Rows are points. Each copy is the shape, with its points in the same order, turned, moved and blurred by noise. Say if it was mirrored as well.
(in the rows, 128 means zero)

Shape:
[[166 102 128]
 [114 110 138]
 [163 133 143]
 [112 106 116]
 [ 74 161 152]
 [131 177 136]
 [190 160 116]
 [125 108 109]]
Copy 1:
[[144  78 106]
 [136 122 149]
 [108  94 103]
 [159 124 133]
 [108 176 156]
 [ 99 145  98]
 [111 106  56]
 [161 119 122]]
Copy 1 is: mirrored
Copy 2, 8 rows:
[[104 102  94]
 [115 149 118]
 [120  96 127]
 [139 159  96]
 [136 174 165]
 [156 111 163]
 [154  65 120]
 [137 140  93]]
Copy 2 is: only turned
Copy 3 (8 x 3):
[[156  86 134]
 [124 128 143]
 [130  87 109]
 [142 140 143]
 [ 79 167 113]
 [110 127  77]
 [156  82  71]
 [155 132 136]]
Copy 3 is: mirrored
Copy 4 (8 x 3):
[[113 150 173]
 [ 98 124 126]
 [128 166 146]
 [108 104 136]
 [120 116  69]
 [158 150 103]
 [169 174 160]
 [119 110 150]]
Copy 4 is: only turned

Shape, 12 rows:
[[105 115 116  39 147 130]
 [ 98 115  98  77 124 134]
 [ 93 132 119 139 136  96]
 [ 92 136 114 140 126 131]
 [139 142 117 136 136 132]
 [169 141 130 150 146 119]
 [ 97 126 106 134 160 133]
 [154 115 119 116 124 126]
 [125 106 115 155 131 115]
 [ 94 136 101 146 125  65]
 [ 95 128 249 130 134 129]
 [ 97 146 105 147 127 122]]
Copy 1, 12 rows:
[[129  96 106  77  63 136]
 [ 95  84 123  99  81 118]
 [113  98 112 127 129  76]
 [ 98  81 127 133 141  98]
 [108 115 120 146 132 126]
 [130 151 123 166 140 130]
 [122  74 115 146 117 107]
 [110 137 142 133 110 130]
 [115 116 149 155 123  89]
 [ 99 117 102 140 123  47]
 [193 111 156  63 193 104]
 [ 93  90 112 140 139  96]]
Copy 1 is: only turned
Copy 2 (12 x 6):
[[108  75  94 167 106  64]
 [138 111 104 176 116  74]
 [122 151 151 144  99 109]
 [130 162 126 154 118 110]
 [141 128 126 124 121 132]
 [144 115 140 104 115 143]
 [119 137 119 171 100 120]
 [136 104 126 130 135 121]
 [126 137 150 144 143 136]
 [133 154 192 149  97  94]
 [ 52 172  92  61 147  88]
 [149 156 130 153 105 119]]
Copy 2 is: mirrored

Shape, 14 rows:
[[130 139 109 145 121 106 134 149]
 [118 132 112 118 133 110 105 145]
 [141 175 130 112 125 119 120 150]
 [119 113 160  93 125 110  84 149]
 [121 121 159 106 140 124 142 135]
 [157 171 109  95 123 109 139 142]
 [138 134 127  92 139 137 131 127]
 [156 139 149 111 144 109 121 136]
 [134 113 129 158 134 179 132 146]
 [191 120 113 135 162 163 118 125]
 [120 127 126 114 200 116 130 128]
 [134 133 110 108 133 106  90  74]
 [249 114 136 107 133 113 117 143]
 [121 182 131 126 181 121 118 148]]
Copy 1:
[[152 134 122 138 134 141 128 148]
 [123 136 149 151 112 144 121 160]
 [121 156 117 129 111 158 100 130]
 [112 130 159 170  71 131 125 124]
 [118 134 126 120  89 115 150 130]
 [117 135 123 103 115 175 108 141]
 [101 123 133 114 116 129 127 135]
 [123 155 152 116 110 145 127 119]
 [132 122 113 130 149  71 111 131]
 [114 130 172  98 166  98 105 113]
 [ 98 166 157 109 116 107 147 169]
 [ 79 134 153 159 152 163 159 132]
 [144 115 208  78 135 152 104  71]
 [100 199 130 124 115 132 105 164]]
Copy 1 is: mirrored
Copy 2 (14 x 8):
[[123 157 141 152  95 146 137 139]
 [108 148 148 166 125 134 121 123]
 [112 163 125 163 132 121 147 167]
 [ 99 119 123 164 171 155 116 128]
 [123 135 142 118 151 141 145 144]
 [ 93 180 113 140 113 119 142 161]
 [102 144 118 120 145 115 143 127]
 [122 163 111 136 152 151 140 135]
 [158 111 127 145 108 113 174 106]
 [145 168  85 132 125 118 169  81]
 [125 179 168 121 155 135 154  99]
 [119 167 119 132 144 109  73 107]
 [120 181  28 131 127 177 157 110]
 [136 187 163 166 153 116 161 142]]
Copy 2 is: mirrored

Shape:
[[115 146 172  83 141 103 189 137 149  93 132]
 [ 73 112 125 132  97 121  86  96 173  96 178]
 [ 96 105 122 167 150  93 157 125  82 137  97]
 [135 120 155 151 141  79 148 100  73 126 119]
 [102 127 155  93 139 158 174 140 130  81 129]
 [131 144 176  99 110 123 161 131 138  82  96]
 [116 107 144 153 114 101 118 114  67 200 108]
 [ 80 142 111 111 130 133  69 111 162 106 159]
 [149 131 136 111 128 124 162 144 167 122 112]
 [132 149 133 122 137 131 168 132 154  92 109]
 [ 98 155 120 121 139 140  80 116 145 141 189]
 [161 156 121 123 110 151 173 110 147 107 119]
 [144 148 142 112 112 130 153 178 134  90 147]
 [133 123 149 164 132 103  94 103 104 135  87]
 [127 169 135 123 111 152 171 130 148  95 116]
 [ 84 132  82  79 117 122  85 112 137 107 169]
 [140  84 135 153 148 123 128  99  94 135 111]]
Copy 1:
[[135 168 147 158 146  70 125 115 143 178  75]
 [133 156 125 127  82 138 144  79 162  97 156]
 [ 96 100 116 179 156 129 101 176 140 124 121]
 [111  97  86 148 161  93  89 155 138 130 109]
 [137 140 164 141 149 118 136 114 166 189  96]
 [171 137 122 145 136 108 130 123 140 181  73]
 [110  69  97 167 164 136  76 132  82 108 132]
 [122 167 114 122 105 142 163  91 140 133 173]
 [159 146 158 133 142  95 141 149 100 154 102]
 [155 154 141 139 130 102 137 158 138 177 109]
 [112 162 128 104 127 128 124  88 123 134 191]
 [162 123 148 113 107  96 124 160 117 185 115]
 [140 170 149  97 145 132 113 134 128 164  80]
 [155 102  75 151 152 132 113 154 121 118 142]
 [155 147 152 128 107 115 114 146 136 197 108]
 [ 83 150 119 105  98 140 176  90 131 137 148]
 [133  76 119 134 168 116 124 155 137 118 140]]
Copy 1 is: mirrored
Copy 2 (17 x 11):
[[ 98 113 158  85  57 125 168 111 155 138 126]
 [125 115  86 121 107 131 119 103 144  77 211]
 [195 126 119 147 110 140 206 126 129 134 112]
 [171 155 148 144 103 108 188 148 111 146 130]
 [136 103 166 108  64 138 136 100 171 119 121]
 [127 162 145  90  48 132 144 102 154 131 119]
 [193 149 101 152 142 134 165 153 127 195 142]
 [113 103  87 147  95 158 100  99 118  98 182]
 [110 136 114  99  93 132 140 118 161 132  91]
 [116 131 124 114  71 125 150  99 154 114  93]
 [104  97 105 162 129 132  99 104 123 132 173]
 [118 146 113 132  73 100 124 113 176 126  88]
 [ 94 151 158 125 102 147 143  99 182 126 118]
 [178 174 100 140 110 138 149 118  90 140 126]
 [116 137 123 131  63 111 138  81 176 134 101]
 [109  98  97 165  82 167 109 135 145 103 184]
 [193 140 124 132 124 127 146 148 119 125 110]]
Copy 2 is: mirrored
